Every row gives one point. Each copy is the shape, with its points in the same order, stretched, turned, moved and blurred by noise. Is it also mirrored, or only turned?

Shape (9 x 3)
0:  45 -55  63
1:  19 -81 -16
2: -58  -5  -4
3: -40   2  27
4: -48  16  49
5: -48 -86  42
6: -35  33 -16
7: -14 -44 -28
8: -18  31  10
Copy 1 (9 x 3)
0:  90 -30 -51
1:  68 -34  25
2: -20 -13   9
3: -11 -15 -31
4: -20  -8 -51
5:  23 -88 -24
6: -27  35   5
7:  21 -16  34
8: -17  35 -15
Copy 1 is: mirrored
Copy 2 (9 x 3)
0: -59 -42  84
1:  68 -67  74
2:  49  52  -7
3:  -4  52  -1
4: -32  75  -6
5:  40  48 115
6:  25  29 -68
7:  75 -20  23
8: -12  22 -49
Copy 2 is: mirrored
Copy 3 (9 x 3)
0:  68   9  40
1:  38 -52  86
2: -23  19   9
3:  -6  55   2
4:  -4  72  -7
5: -15  48 107
6: -11   4 -36
7:  10 -30  57
8:   6  27 -36
Copy 3 is: only turned

Shape (6 x 3)
0: -26 -16  -7
1: -38   9  -2
2:  63  71  31
3:  84 -78   2
4:  -7 -15   1
5: -67  35 -57
Copy 1 (6 x 3)
0: -39  10 -44
1: -48  -2 -18
2:  56 -42  -4
3:  84  75 -85
4:  -6   7 -38
5: -87   8  34
Copy 1 is: only turned
Copy 2 (6 x 3)
0:  -2  45  32
1: -24  40  33
2:  -3 -40 -44
3: 112  20  11
4:   7  41  16
5: -71  20  77
Copy 2 is: only turned
Copy 3 (6 x 3)
0:   6  38  37
1:  -2  19  36
2: -51  18 -39
3: -15 116 -11
4:  -5  43  25
5:  62  -7  33
Copy 3 is: only turned
Copy 4 (6 x 3)
0: -13 -16 -16
1:  -3 -29 -21
2:  85  14  22
3: -19 103  15
4:  -3  -1 -14
5: -31 -82  12
Copy 4 is: only turned

Shape (7 x 4)
0:   6   2 -55 -25
1:  49  81   0 -20
2:   4  -6 -13 -95
3: -12   1 -42  51
4:  12  18  24 -52
5: -74  16   7 -82
6:  -7 -30  -5  -9
Copy 1 (7 x 4)
0:  -5  25 -82  -2
1: 115 -19 -68 -27
2:  40  82 -22  49
3: -40 -54 -54 -49
4:  66  28  10  13
5:  28  -8  27 110
6: -16  16   4 -19
Copy 1 is: only turned
Copy 2 (7 x 4)
0:  -3 -22 -61 -21
1: -41  -1   2 -82
2:  13 -96 -29 -30
3: -25  48 -53  28
4: -18 -62   6 -22
5:  62 -74   4  -1
6: -21 -28 -37  32
Copy 2 is: mirrored
